Every row gives one point. Each copy is the shape, with its points in the same order, turned, moved and blurred by noise. Say if it was mirrored as well.

Shape (8 x 3):
[[-45  23  25]
 [ 14   9 -30]
 [  4   7 -20]
 [ 35   6 -27]
 [-50  31  23]
 [-15  -9 -16]
 [-48  34  -6]
 [  7   6 -12]]
Copy 1 (8 x 3):
[[ 47  29 -19]
 [-27  17  -3]
 [-13  11   2]
 [-32  13  20]
 [ 49  40 -26]
 [  2  -3 -12]
 [ 17  32 -44]
 [-11  12   5]]
Copy 1 is: mirrored
Copy 2 (8 x 3):
[[-21  11  59]
 [ -2  27 -21]
 [ -6  21  -9]
 [ 17  22 -31]
 [-25  18  63]
 [-25   6  -2]
 [-34  37  42]
 [  1  15  -5]]
Copy 2 is: only turned
Copy 3 (8 x 3):
[[ 50 -16 -38]
 [-24  13 -21]
 [-12   4 -20]
 [-28  17   2]
 [ 59 -11 -42]
 [ -5 -20 -31]
 [ 36  -2 -58]
 [ -9   2 -14]]
Copy 3 is: mirrored
Copy 4 (8 x 3):
[[-30  20  46]
 [ -5  11 -32]
 [ -7  10 -17]
 [ 14  16 -39]
 [-37  26  47]
 [-17  -9  -5]
 [-51  25  22]
 [  0  11 -12]]
Copy 4 is: only turned

Shape (8 x 3):
[[-28   5  31]
 [ -6  -8  15]
 [  3   3  62]
 [  0 -32 -33]
 [ 20  74  -5]
 [  1 -16  23]
 [ -5  -5 -12]
 [-13 -26  -9]]
Copy 1 (8 x 3):
[[ 28 -12  33]
 [ 13 -17   9]
 [  9 -49  43]
 [ 13   3 -43]
 [-54  30  40]
 [ 11 -30   6]
 [  7   6  -8]
 [ 25  -4 -19]]
Copy 1 is: mirrored
Copy 2 (8 x 3):
[[-17  21 -28]
 [ -9  -1 -17]
 [ 10  16 -60]
 [-15 -41  25]
 [ 51  53  26]
 [ -5 -12 -24]
 [-10  -6  10]
 [-26 -23   5]]
Copy 2 is: mirrored
Copy 3 (8 x 3):
[[ 44  -4   9]
 [ 10  -1  10]
 [ 40   9  46]
 [-34 -18 -12]
 [ 21  77 -27]
 [  5   3  25]
 [ -3   0 -12]
 [-12 -21  -3]]
Copy 3 is: mirrored

Shape (7 x 4):
[[-27  15 -12 -34]
 [-14 -13  23 -29]
 [ -8  20 -21  -2]
 [ -3 -39   9  38]
 [ 41  -9  46   4]
 [ -3  29 -11 -13]
 [-12 -57 -44  14]]
Copy 1 (7 x 4):
[[ 11  19 -22  32]
 [  7 -24 -11  32]
 [  7  19   3   1]
 [-43 -39   3 -11]
 [ 20 -52  38  -9]
 [ 20  11   5   7]
 [-40 -22 -55 -33]]
Copy 1 is: mirrored
Copy 2 (7 x 4):
[[-39  10  23 -14]
 [  0 -18  41  -4]
 [-23  19  -5  -6]
 [ 23 -15  -9  46]
 [ 60 -10   8 -11]
 [-16  31   4 -16]
 [-27 -42 -31  44]]
Copy 2 is: only turned
Copy 3 (7 x 4):
[[-27  12   8 -29]
 [  4 -27  25 -22]
 [ -6  14 -11  -5]
 [  5 -41  -3  45]
 [ 64 -11  21   9]
 [ -4  23   1 -14]
 [-23 -53 -40  21]]
Copy 3 is: only turned
Copy 4 (7 x 4):
[[ -2  14  51   5]
 [-12 -23  32 -13]
 [ -3  25  19  19]
 [-10 -40 -20  37]
 [-33 -19 -32 -29]
 [-11  30  23   6]
 [ 46 -32   1  49]]
Copy 4 is: mirrored

Shape (7 x 4):
[[ -1 -27  -4   2]
 [ 28 -37  -8  12]
 [  3  -9  -1  38]
 [ -1  76  18  -2]
 [  9 -33  27   3]
 [ 30 -36 -18  27]
 [ -2 -47  -7   0]]
Copy 1 (7 x 4):
[[-19   7  -7  13]
 [-23 -15 -18  33]
 [ -9  14   6  49]
 [ 56  -2  64  15]
 [-45  -5  12  18]
 [-16 -10 -32  49]
 [-33   7 -24  13]]
Copy 1 is: only turned
Copy 2 (7 x 4):
[[-12 -22  -9   6]
 [  6 -45   7  10]
 [ 18  -6   0  32]
 [ 31  50 -18 -40]
 [-25 -22  24  15]
 [ 20 -49  -1  24]
 [-27 -39 -10  20]]
Copy 2 is: only turned

Shape (11 x 6):
[[ -7  18 -13 -44 -26  34]
 [-19 -41 -14 -10   8  45]
 [  6 -10  10   5  -1 -11]
 [-58   2   2   5  31 -22]
 [ 41 -39   8  48   8  13]
 [  5  18  15   5  53  32]
 [ 14   0 -19  -8 -23   0]
 [ 18 -35  13  46 -23  20]
 [-38 -28   4  15 -19   5]
 [-19   0   3 -26 -13  10]
 [ 52 -33  40 -44 -19 -31]]
Copy 1 (11 x 6):
[[ 29  33 -23 -45 -37   9]
 [ 14 -18 -48 -31   1  39]
 [ -6  -2 -12   5  -4  -9]
 [-60  14 -52   0 -15  12]
 [ 23 -40   0  40  18  15]
 [-10 -29 -23  12 -62  24]
 [ 26  23 -21  -3  -6  -9]
 [ 19 -14  12  18  31  28]
 [-20  15 -24 -16  27  26]
 [ -2  19 -23 -33 -17   3]
 [ 17 -27  15 -29   3 -69]]
Copy 1 is: mirrored
Copy 2 (11 x 6):
[[ 46 -22   5 -39  16 -21]
 [ 17 -55 -12 -11 -11  27]
 [ -9   5   2   0 -14  -2]
 [-44 -11 -45 -15  25   5]
 [ -8  -2  34  36 -35  40]
 [ 17  20 -18 -10  16  53]
 [ 17 -10  15   5  -2 -25]
 [-18 -19  48  11 -29  24]
 [-34 -42   7 -17  -6   1]
 [  9 -17  -7 -32   1 -15]
 [ 18  31   0 -11 -78 -34]]
Copy 2 is: mirrored
Copy 3 (11 x 6):
[[ 20  13  45 -28  -5   5]
 [ 15 -28  18 -12  42  35]
 [-10 -10  -3  20  11 -15]
 [-58 -44  -2 -24  11  -9]
 [  6  -5 -36  48  39  18]
 [-46  27   4  -4  52  13]
 [ 22   1  -5  -4  -5 -12]
 [  5 -14 -20  53   7  29]
 [-12 -49   7   7  -4  17]
 [ -4 -15  36 -11  -1  -5]
 [ 21   0  31  57  25 -63]]
Copy 3 is: only turned
Copy 4 (11 x 6):
[[ 15  -2   3 -48  -3  49]
 [ 31 -32  29   9 -15  40]
 [-23  11  14   1  -6   5]
 [ 24  42  25  18 -53   2]
 [-27 -28   6  49  15   8]
 [ 24  39  11  32  25  37]
 [-11 -13 -16 -24  -7  15]
 [-38 -30   2  38 -11  24]
 [-13  -9  26   8 -54  21]
 [  4  10  26 -20 -23  34]
 [-54   5  50 -38  39 -20]]
Copy 4 is: mirrored

Shape (10 x 6):
[[  1  21 -14  18  14  32]
 [ -6  35  10  67  12  -8]
 [-17 -24  34 -38  18  21]
 [-18  18 -34   9 -34  -5]
 [-16  -6 -21  43  -6   8]
 [ 30  26   5  44  30 -22]
 [  6   1 -34  43  -7   1]
 [ -3 -26  29 -20  18  47]
 [ 19  -1  12  39 -12  18]
 [-23 -26  22 -35  57   1]]
Copy 1 (10 x 6):
[[ 49  -4   3 -15   1 -14]
 [ 38  30 -20  17 -27  22]
 [  0 -33  61 -19  20   2]
 [ -1  15 -14 -17 -20 -48]
 [ 16  14 -10  24   4 -30]
 [ 30  -7 -36   1 -16  43]
 [ 28   3 -38  17  -3 -20]
 [ 25 -42  55  -5  20 -13]
 [ 31 -23  -6  28 -28  -8]
 [ -6 -25  53 -24  50  24]]
Copy 1 is: mirrored
Copy 2 (10 x 6):
[[ 28  21  13   1   7  -6]
 [ -8  69 -16   0  15 -36]
 [-19 -10  24 -42 -28  37]
 [  5 -18  -3 -13  11 -53]
 [ -4  17  11 -12  37 -27]
 [ -8  52 -41  17  13  -1]
 [  1  14  -2   7  43 -29]
 [ -7   0  45 -20 -20  39]
 [-21  27  16  21  13 -11]
 [ -3   0  -3 -64 -13  55]]
Copy 2 is: mirrored
Copy 3 (10 x 6):
[[ 11  28  16  22  -9 -27]
 [ 17  17  50  -8  34 -57]
 [  8  -7 -40  26  25  22]
 [-23  17   1 -31 -22 -35]
 [-23   0  33   3   2 -34]
 [ 49   2  52 -13  13 -29]
 [-12   5  46  -8 -18 -31]
 [  1  10 -16  45  19  26]
 [ -3  23  43  -1  16   0]
 [ 31 -39 -37  37  20   2]]
Copy 3 is: only turned
